Each row is a point. Each copy is the shape, with its points in the same order, turned, moved and blurred by noise. Is it also mirrored, or only turned?

Shape:
[[ 27 -14]
 [ 43  -5]
 [ -8  15]
 [-65 -28]
 [  5 -10]
 [-55  54]]
Copy 1, 6 rows:
[[-29  -2]
 [-39 -21]
 [  6  20]
 [-10  89]
 [-23  14]
 [ 63  38]]
Copy 1 is: only turned
Copy 2 (6 x 2):
[[ 47  53]
 [ 52  46]
 [  8  11]
 [-44  59]
 [ 20  46]
 [-42 -28]]
Copy 2 is: mirrored

Shape:
[[ 11  17 -25  -8]
 [ -3   9  19   3]
 [-10   6 -81   4]
 [ 14  15  21   3]
 [  3 -27  27  -2]
 [ 13   4  15   3]
 [  4   8  14 -44]
 [-29  -9  -8   4]
 [ 17 -70 -90  -8]
 [-20 -11  22   1]]
Copy 1 (10 x 4):
[[ -9  25  -9  -4]
 [-15 -19  11  -7]
 [-17  49 -61 -20]
 [-13 -14  19   8]
 [ 15 -40   2  -7]
 [ -5 -14   8   7]
 [ 15   4  32 -25]
 [-14 -17 -23 -33]
 [ 55  27 -95 -12]
 [ -9 -36   1 -23]]
Copy 1 is: only turned
Copy 2:
[[ 10 -18   2 -40]
 [ 19  -8 -11   8]
 [-37 -35  -6 -70]
 [ 29   6  -6   2]
 [  2   4  16  26]
 [ 18   4   1   0]
 [ 33 -37  18   3]
 [-21 -24 -12   4]
 [-77 -16  61 -56]
 [ -1 -14  -8  24]]
Copy 2 is: mirrored
Copy 3:
[[-37  -5 -12   1]
 [  6 -24   4  14]
 [-49  12 -33 -52]
 [ -2 -28  -3  26]
 [ 31   4  11  21]
 [  1 -14  -6  23]
 [-21 -11  35  22]
 [  5 -10   4 -26]
 [-21  90 -26 -43]
 [ 22 -17  13  -3]]
Copy 3 is: only turned

Shape:
[[-37   0   3  29  24 -20  18  28]
 [-54  60 -41 -13  11 -25 -30 -11]
 [  5   2  38  -4 -12  64  24  54]
 [ -1  23 -22   1  33 -26  -2   7]
 [-35  78 -27  44   3 -16  11 -50]
 [-15  12   9 -52 -31  52  52  15]
 [  7  -5 -23 -23 -32  20  17  25]
 [-12 -14  23  39  32  18 -26  22]
 [ -6   3  49  22 -10  -9  -8  25]
 [-34  -2 -30 -19  25 -28 -21 -32]
 [-22 -26   2  19 -10  15  -3  37]]
Copy 1:
[[ 49  14 -50  12  12 -27   7   6]
 [ -6 -21 -60 -40 -10  -9 -45  48]
 [ -5  45 -19 -29  29 -18  69 -36]
 [ 21  -9 -18  -7  21  14 -11  32]
 [ 20  39 -45 -26 -62  31 -34  54]
 [ -3   5 -49 -69   4  16  68 -39]
 [  1   8 -21 -34  13  13  20 -55]
 [-10  32 -19  38  17 -34  22  16]
 [ 15  14   7 -12  -5 -42  37   6]
 [ -1 -40 -52   5 -18   7 -15  20]
 [ 13  15 -35  11  16 -36  12 -37]]
Copy 1 is: mirrored
Copy 2, 11 rows:
[[-37  12 -10 -13  22  28  22  28]
 [-19 -12   3   8  30 -23 -67  23]
 [-33 -10  -9  58   8 -12  95   7]
 [-31  10 -13 -11   0 -11 -17   5]
 [-29   0 -39  39   4  31 -78  18]
 [ 13 -20  20  64 -21 -18  54  44]
 [ -2 -31 -19  15 -15 -34  35  13]
 [-48  10  -6   2  46  17  37 -26]
 [-58 -36   4  13  16  20  37 -11]
 [  6   0  22 -18  15  -9 -29  -3]
 [-19 -22 -15  -5  33  -4  58   5]]
Copy 2 is: only turned
Copy 3, 11 rows:
[[-53 -19 -19  43 -17 -11   2   7]
 [ 10 -14  45  46 -37  28  47 -10]
 [-52  20  -3 -49  14 -35  -9  25]
 [-10 -33  -7  34   4   0  35  -8]
 [  5 -61  46  51 -56 -26  37  35]
 [ -3  29  -2 -64 -32 -42   3 -12]
 [ -4  13 -28 -40 -11  -2  30  10]
 [-52 -33  -7  16  17  17 -23  31]
 [-23   8 -11  26  13 -15 -22  45]
 [ 21 -35   1  32 -28  37   7 -23]
 [-45   4 -28  -6 -13  15   0  32]]
Copy 3 is: only turned

Shape:
[[ -9  14  -1   4  43  -2  -9  25 -22  12   2]
 [ -2   1   9 -24 -11  60  12 -25 -55  20 -16]
 [ 43 -27  -7 -22  95   2  57 -70  15  12  -4]
 [-19 -13 -17 -14   3   0 -10  14  22 -14  -2]
 [ 26  17  11  57  13  27   7  -5  -4  26  -2]
 [-11 -17  12 -23   3 -11   2  22 -30  15  -9]
 [ 15 -15 -14  -5 -18 -15   0  23  13  10  -3]
 [ -7  -9 -14   9 -10  33  39   2  24  17 -14]
 [-15 -20  -5 -21 -30  -6  12  -2  21 -40   9]
 [-19  20  -8  19 -28   1  -4  25  -2 -21   0]
 [  5  14  -6 -18 -12  18   2 -11  12 -17 -41]
 [-13 -16 -20 -10 -11 -11  -2 -57  -8  24  -4]
 [ 11  -1 -25 -22 -19  60   3   5  -8   6 -14]
 [-20 -24   7 -12 -12  -9  14   4   9   7   5]
 [-12 -26  -5  -8 -18  26 -11  18 -11 -43  -7]
 [-12 -26 -28  24 -18 -13  16  12   5  16 -30]
 [-16 -26  11  -7   2  -1 -13   1  15   7 -12]]
Copy 1, 17 rows:
[[ 20 -17   8  -5 -35  -3  42  27   2  10  12]
 [  0 -31  14  38  -8 -36  29  -8 -48  45 -46]
 [ 20 -57   0  33  27 -78  65 -10  -5 -82   9]
 [  2 -17  20 -32   8  15   6   3 -11  -1   0]
 [ 10  46  -4  12 -25 -23  51 -10 -15  -4 -15]
 [ -3 -35  -8   9   2  13  18  11  -4  31   7]
 [ -1  -5 -23 -27  13   1   8 -12  -2  16   8]
 [-13  -4 -12 -12  -8  -7  10 -22 -46 -23 -28]
 [-12 -15  22  -9  28   8 -36  -6  -8  -4  -1]
 [  5  15  19  -5 -21  17 -15 -13 -12  22  -4]
 [ 32 -14  24  -5  16  -4   7 -27 -41  12  -6]
 [-37 -22  27   9  17 -27  29 -35 -23  13  18]
 [ 13 -20   7 -25   3 -31  10 -18 -40  26 -50]
 [-30 -18   0   0  10  11   4   4 -22  -4   6]
 [  9 -19  30  -7  13  24 -10  -3   4  22 -42]
 [-11 -10 -16 -13  -9  28  21 -48 -15   0   4]
 [ -8 -13  16 -10  22  19  32   2 -15   9  -3]]
Copy 1 is: only turned
Copy 2:
[[  3 -12 -25 -24  -9  -7 -23 -28 -43  16   2]
 [ 42 -42  33 -12 -21 -41  -2 -22 -32 -55 -20]
 [  4  68  60  -5 -26  41 -70  23 -45 -34 -10]
 [  4  16  -7 -17 -16 -23  34  -4 -10  15  10]
 [  5 -47  -9  29  -8  31 -14   8 -36 -16   8]
 [  0 -15 -11 -48  -4 -25  -7 -21  -7 -13   0]
 [ 13   0 -19 -21  -3   4  20   1  18  -4  24]
 [ 29  -7  12  -2   0  19  40  13 -27 -20  -4]
 [  9  13  17 -13 -11 -24  38   9  29  23  -9]
 [ 14 -36 -16  -4 -14  -8  34 -16   3  33   1]
 [ 16 -12  41 -13 -32  -7  30 -14 -12   0  27]
 [ -4  13   3  -2 -39   1   9 -30  10 -42 -30]
 [ 59 -16  12  -2 -24 -29  22  -7 -20 -29  19]
 [ -4   6  -3 -24   5  -8  23  -4   1  -9 -16]
 [ 19 -13   4 -19 -31 -51  32  17  -5  16  -1]
 [  4  -9 -20 -36 -22  25  41   9   1 -14  -3]
 [-21   4  -3 -14 -14 -19  21  -6 -11 -15   6]]
Copy 2 is: only turned
Copy 3 (17 x 11):
[[ 31  26  16  20 -33  23 -25   2   1  10 -25]
 [ -3 -10 -28  49 -45  10 -40 -12 -19 -13  55]
 [ 57  45 -85  34 -45 -55   5  15 -50 -32 -35]
 [-13   3   0  -4 -20  29  11  18 -18  -6 -26]
 [ 40  12 -36   6  14   0 -44 -15  26   4  -1]
 [ -7  -4  12  29 -63  11 -17  12  10   2 -12]
 [  2 -32  -4  -3 -27  11   1  23  14 -13 -24]
 [ -8 -24 -46  17   4  13 -29  -5 -18 -16 -23]
 [-39 -25 -10 -20 -27   3  21  -2 -25   0 -17]
 [ -9 -26  26 -20  -3  16 -21 -10  -2  19  -7]
 [-12 -11  -5 -14 -15  -3 -35  21 -28 -19   8]
 [-10  -7 -13  46  -8 -28  10  36 -14  10  10]
 [  2 -25 -26  14 -15  42 -22   3 -23 -32  30]
 [-28 -12 -12  17 -29  -3   2   1   3  -5 -30]
 [-27 -18 -10 -21 -42  39  -3   0 -15  13  10]
 [ -7 -38 -22  12  -5  12 -27  30   3  24 -41]
 [-21  10 -11   6 -29  11  -6  24   3  -3 -17]]
Copy 3 is: only turned
